Rows are points. Any point is a mix of the corners, with weights that add up to 1. It lies inside the corners' shape when no weight is negative. Is each point inside? If not, which corners have a negative weight?

Corners:
(1): [ 4.00 -1.36 -3.07]
(2): [-4.72  2.91  2.57]
(3): [-1.17 -0.46  2.61]
(4): [ 0.46 -2.57 -2.74]
Points:
[-0.21  0.54 -0.33] -> inside
[-2.48  0.77  0.73] -> inside
[ 0.45 -0.11 -0.34] -> inside
[ 2.73 -1.17 -2.07] -> inside
[-1.64  0.41  1.74] -> inside

Corners:
(1): [ 3.48  1.56 -1.15 -0.07 -1.18  0.88  0.52  2.97]
(2): [-0.53 -5.85  0.53  4.54  2.90  3.96 -0.05 -1.17]
(3): [-1.18 -4.33  3.58  2.24  5.06 -0.39 -0.12  0.95]
(4): [-0.38  3.08  1.05 -2.25  1.02  1.18  2.36 -1.25]
(5): [ 0.68  0.57  3.27  1.08 -2.56  1.67  1.31  2.26]
(6): [-2.66 -0.12  1.13 -2.70 -0.01 -0.54 -0.08  0.34]
(7): [ 1.65  4.43  0.87  0.10 -1.66 -3.40 -0.16 -0.25]
(8): [ 4.08 -6.94  2.35  3.67 -1.12  0.25  3.01  0.49]
(9): [-1.59  4.74  0.04 -0.52 -2.84 -2.28  3.81  1.97]
Points:
[-0.21  1.88  1.43 -0.09 -0.70  0.37  0.95  1.38] -> outside (8)
[ 0.87 -0.40  1.58  1.52 -0.16  0.16  1.45  0.57] -> outside (6)
[-0.69 -0.30  1.23  0.67  0.88  0.77  0.61  0.30] -> outside (8)
[-0.03 -0.51  0.93 -0.52 -0.15  0.03  0.62  0.96] -> inside
[ 0.39  0.84  2.46  0.36 -1.85 -0.99  1.54  2.24] -> outside (2, 4)

Corners:
(1): [ 1.75 -0.83  1.94  0.62 -3.38 -0.08  1.90  1.27 -0.78 -0.24 -0.65]
(2): [ 3.42 -0.87  1.64  0.22  0.07  1.03  1.29 -0.15  3.70  1.81  0.60]
(3): [-1.50 -0.85  0.71  0.86  0.53  2.97  1.79 -0.41 -2.24  1.12 -0.85]
(4): [-0.69 -0.06  0.58  0.01  1.05 -0.56  0.73 -2.79 -0.87  1.12 -1.40]
(5): [-1.61  0.88  0.78  0.93  1.62 -0.35  2.20  0.88 -2.54  1.52  0.49]
(6): [ 0.65 -0.48 -9.49  0.52 -0.20 -0.52 -4.26 -0.67 -1.58  0.40 -0.56]
(7): [ 5.46 -0.24  1.33  0.85  1.72  0.14  1.20 -1.77 -0.63  2.52 -2.60]
(8): [-1.59 -3.06  3.61  0.42  1.48  0.49  1.42  1.59 -1.01  0.86 -1.81]
(9): [-0.22 -0.15  1.34 -1.24 -0.01  0.77 -2.27 -0.06 -2.04  2.30 -0.25]
(10): [ 2.21 -0.17  0.16 -1.17  1.29  0.37  0.51  0.26 -0.02 -2.48  0.78]
(11): [-0.41  1.06  1.81 -0.61  1.11  0.30  1.33  1.05 -0.40  1.38 -2.99]
(12): [-0.65 -1.75 -2.69 -2.09  1.27  0.79  1.50 -0.26 -2.36  1.99 -0.52]
Points:
[ 0.16  0.00  0.35 -0.35  0.35 -0.20  0.59  0.43 -1.66  0.74 -1.71] -> outside (2, 3)
[-0.03 -0.64 -0.28 -0.64  0.90  0.32  0.99 -0.67 -1.01  1.40 -1.00] -> inside
[ 0.55 -0.82  0.26 -0.25  0.44  1.07  1.01  0.44 -1.25  0.82 -0.67] -> outside (4)
[-0.63 -1.33  0.01  0.18  1.00  0.83  1.95  0.91 -1.99  0.61 -1.37] -> outside (2, 4, 9)
[ 0.08 -0.32  0.24 -0.20  1.11  0.30  1.16  0.25 -1.29  0.47 -0.16] -> inside
[ 0.77  0.00 -1.08 -0.11  0.45  0.38 -0.15 -0.41 -0.94  0.98 -1.00] -> outside (8)
